Every row gives one point. Each copy is the shape, with its points in the same order, stretched, turned, moved and blurred by noise. Some copies are also mirrored. Which?

Shape (5 x 2):
[[-3.97  1.30]
 [-1.53  0.98]
 [ 0.63 -2.80]
 [ 0.78  0.82]
 [-1.33  0.45]]
Copy 1, 5 rows:
[[-0.96  3.40]
 [-1.28  1.23]
 [ 1.22 -1.96]
 [-1.87 -0.67]
 [-0.95  0.92]]
Copy 1 is: mirrored
Copy 2 (5 x 2):
[[-3.83 -2.33]
 [-1.92 -0.67]
 [ 1.87 -1.78]
 [-0.38  0.62]
 [-1.44 -0.90]]
Copy 2 is: only turned
Copy 3 (5 x 2):
[[-3.52  2.61]
 [-1.02  1.93]
 [ 0.58 -2.17]
 [ 1.45  1.82]
 [-1.00  1.39]]
Copy 3 is: only turned
Copy 4:
[[ 2.55  2.80]
 [ 0.88  1.41]
 [ 2.35 -2.48]
 [-0.55 -0.44]
 [ 1.36  0.14]]
Copy 4 is: mirrored

Shape (6 x 3):
[[ 1.56 -0.22  0.21]
 [-2.80  0.46 -0.81]
 [ 3.23 -0.69  0.63]
 [-2.03  0.99  2.01]
 [-2.55  0.67  0.69]
 [-3.43 -1.13  2.45]]
Copy 1 (6 x 3):
[[ 1.27  0.63 -0.84]
 [-2.79 -0.22  1.27]
 [ 3.12  0.98 -1.71]
 [-0.38 -1.01  2.95]
 [-1.47 -0.56  1.89]
 [-1.17 -3.16  2.33]]
Copy 1 is: only turned
Copy 2 (6 x 3):
[[ 1.14 -1.35 -0.72]
 [ 0.63  2.53  1.04]
 [ 1.24 -2.73 -1.28]
 [-0.03  0.30  2.80]
 [ 0.59  1.71  2.05]
 [ 2.14  1.29  3.74]]
Copy 2 is: mirrored

Shape, 7 rows:
[[ 1.77 -5.09 -1.30 -0.24]
 [-0.34  0.32  2.96  0.58]
 [ 1.31 -2.92  1.09  0.97]
 [-0.36  2.18 -2.24 -2.58]
 [ 0.15  1.26 -3.04 -0.13]
 [-1.57 -0.04  1.67 -1.03]
 [-1.08 -1.35  0.35  1.30]]
Copy 1 (7 x 4):
[[ 2.49 -0.99  4.70  1.76]
 [ 1.64  0.64 -0.61 -2.26]
 [ 3.11 -0.50  2.80 -0.70]
 [-1.79 -0.19 -2.56  2.69]
 [ 0.64 -1.36 -1.55  2.21]
 [-0.78  0.06 -0.46 -1.27]
 [ 0.77 -1.46  0.92 -2.01]]
Copy 1 is: mirrored
Copy 2:
[[ 0.30 -3.70 -3.80 -1.25]
 [ 2.61  0.36  2.26 -0.71]
 [ 2.25 -2.18 -1.16 -0.41]
 [-2.23  2.36 -0.65 -0.12]
 [-2.14  0.50 -0.87  1.53]
 [ 0.36  0.63  1.60 -1.74]
 [ 0.20 -2.09  1.22  0.14]]
Copy 2 is: only turned

Shape:
[[-1.34  3.97  2.92 -0.09  1.85 -0.07]
 [-0.08 -1.96 -3.80  1.26 -3.60 -0.35]
 [ 2.92  0.81 -0.08 -0.48  2.23 -2.44]
 [ 1.33  0.63  1.57  0.99  0.98  2.24]
 [ 0.04  0.27  2.27 -1.50  0.68 -1.45]
 [ 0.78  0.14 -2.54  1.12 -2.76 -0.06]
 [ 0.90 -0.98 -2.99  1.60 -0.88  0.12]
 [ 2.57  3.03  2.11  2.41  1.82  1.62]
 [-1.15 -1.52  0.12  1.52 -1.63 -3.36]
 [-1.43 -1.05 -1.17  0.69  0.81 -1.57]]
Copy 1, 10 rows:
[[-2.54  0.82  0.77  1.89  1.92  3.12]
 [ 1.74  1.26 -0.67  0.01 -4.61 -3.44]
 [-0.97  1.24  0.85  0.34  3.55 -2.28]
 [ 1.08  0.49  0.47 -1.56  0.48  2.01]
 [-1.42 -0.74  2.20  1.20  1.29 -0.31]
 [ 1.53  2.32 -0.25  0.25 -3.19 -1.78]
 [ 1.25  1.39 -1.31 -0.65 -1.86 -2.22]
 [ 0.03  2.47  0.36 -1.74  1.97  3.02]
 [-2.50  0.73  1.30  0.42 -2.42 -3.00]
 [-1.98 -0.46 -0.85  0.61 -0.32 -2.07]]
Copy 1 is: mirrored
Copy 2 (10 x 6):
[[-0.72  2.54  0.41 -0.72 -0.71  3.21]
 [ 1.33 -2.94 -3.01  0.16  2.44 -1.84]
 [ 2.03  2.35  1.11  0.77 -1.11 -2.16]
 [-0.33  1.14 -0.68  3.27  0.99  0.50]
 [ 0.92  0.28  2.49 -0.02 -0.73  0.60]
 [ 1.44 -1.29 -3.30  0.55  1.33 -0.66]
 [ 0.66 -0.70 -2.53  1.22  1.94 -2.20]
 [ 0.52  3.72 -1.94  3.41  0.97  1.25]
 [ 2.23 -0.93  0.68 -1.29  2.89 -0.09]
 [-0.11 -0.25  0.50 -0.85  1.63 -1.29]]
Copy 2 is: mirrored
Copy 3:
[[-2.44  2.16  0.55 -1.69  4.24 -1.86]
 [ 0.40 -1.20  0.29  5.56 -3.07 -0.62]
 [-0.44 -0.79 -0.80 -3.09 -0.71 -3.36]
 [-1.10  0.20 -0.16 -1.18  0.95  1.34]
 [-1.84  0.24  2.67 -1.43  0.52 -1.95]
 [ 0.23  0.20 -0.43  3.38 -1.60 -1.28]
 [ 0.59 -1.77 -1.17  2.92 -1.39 -0.36]
 [-1.45  1.96 -2.46 -2.69  1.54  0.08]
 [-3.53 -1.43  1.27  2.92 -1.56 -2.60]
 [-1.75 -2.68  0.70  1.92  0.61 -1.69]]
Copy 3 is: mirrored
Copy 4:
[[-1.83 -0.39  3.76  2.46 -0.11 -0.02]
 [ 2.32  1.30 -1.90 -3.34  0.69  2.03]
 [-1.16 -0.38  0.43  0.40 -0.09 -4.22]
 [ 1.08 -0.77  0.99  3.20  0.27 -1.18]
 [-1.13 -2.27  1.67  0.19  1.01 -1.03]
 [ 2.11  1.01 -0.03 -1.90 -0.11  0.65]
 [ 1.22  1.49 -1.99 -1.28  0.12 -0.10]
 [ 1.25  1.03  2.44  4.87  0.01 -2.46]
 [-0.16  1.00 -0.11 -2.54  3.39  0.16]
 [-1.75  0.79 -1.27 -1.00  1.37  0.03]]
Copy 4 is: mirrored

Shape:
[[ 0.65 -2.78 -1.16  3.04 -1.16 -1.20  0.79 -0.91]
 [-1.49  0.72 -7.68 -0.31  0.06  1.40  1.07 -0.54]
 [ 1.51  1.13 -0.81 -0.07 -0.47  0.14 -2.34 -0.10]
 [-0.01 -1.32  0.88  3.54 -1.33  0.50 -1.42 -1.79]
 [-0.20 -2.37  0.38 -0.81  0.17 -1.73  0.97 -1.92]
 [ 1.40  0.69 -1.77  0.63  2.45 -1.67 -1.29 -0.67]
 [ 5.48 -2.33  1.48  0.04  1.18 -0.69  1.47  0.25]
 [-1.57  0.68  0.99 -0.83  3.47 -1.11 -0.11 -0.75]
 [ 0.20 -1.31 -3.62 -0.76  0.19  1.15 -2.01 -0.21]
 [-0.91  0.61  0.67 -0.54 -0.59 -1.19  0.49 -1.39]
 [-0.90  1.37 -0.59 -0.85  1.44  0.67 -0.16  0.13]
 [ 0.25  0.09  1.11 -0.92 -1.13 -1.18  0.48  3.03]]
Copy 1, 12 rows:
[[ 2.08 -0.94 -3.55  0.24  1.12  1.49  0.83 -0.63]
 [ 3.10  8.83 -4.10  1.61 -0.98  0.65  2.68  0.24]
 [ 2.39  1.67  2.03  1.45 -0.24 -0.12  2.84 -1.05]
 [ 1.16 -1.84 -1.53  0.82 -0.02  0.51  1.00 -3.61]
 [ 2.07 -1.32 -0.15  0.71  1.32  0.94 -2.03  0.28]
 [ 2.13  2.27  0.60  0.22  3.17  0.52  1.41 -0.43]
 [-0.09 -2.26  2.55 -0.56  1.27  3.68  0.69  1.04]
 [ 0.26  0.28  1.26 -0.80  2.51 -0.89 -2.22 -1.09]
 [ 4.04  3.98  0.56  0.06 -1.56  0.72  2.22 -0.78]
 [ 1.05 -0.25 -0.29  1.92  0.90 -0.78 -0.83 -0.48]
 [ 0.35  2.13  0.89  0.24  0.05 -0.65  0.15 -0.97]
 [ 0.76 -1.75  1.23 -0.30  0.15 -1.25  0.99  2.08]]
Copy 1 is: mirrored
Copy 2, 12 rows:
[[ 2.75 -3.29 -0.18 -0.89 -0.45 -2.11  3.86 -1.54]
 [-2.52 -3.08 -1.39  4.45 -3.08  4.89  3.29  0.43]
 [ 0.26  0.24  2.70 -0.19  0.23  1.84  0.49  0.91]
 [ 1.39 -2.53  3.26 -1.10  2.21 -1.36  2.62 -2.57]
 [ 0.06  0.93 -1.15  0.17 -1.29 -3.03  2.23  0.56]
 [ 2.15  0.52  1.33  2.91 -1.35  0.21 -0.70 -0.54]
 [ 4.07 -0.21 -2.56 -0.72  2.78 -2.26  0.76  2.27]
 [ 0.19  3.15 -0.47  2.25 -0.06 -1.08 -1.58 -1.92]
 [-1.56 -2.49  1.14  1.20 -0.76  1.83  0.05  0.99]
 [-0.44  2.50 -0.29 -0.14 -0.53 -0.58  2.34 -0.85]
 [-1.27  1.71 -0.35  1.11  0.56  1.93 -0.60 -0.56]
 [-0.02  1.70 -1.49 -4.06 -0.76  1.13  0.35  0.07]]
Copy 2 is: mirrored
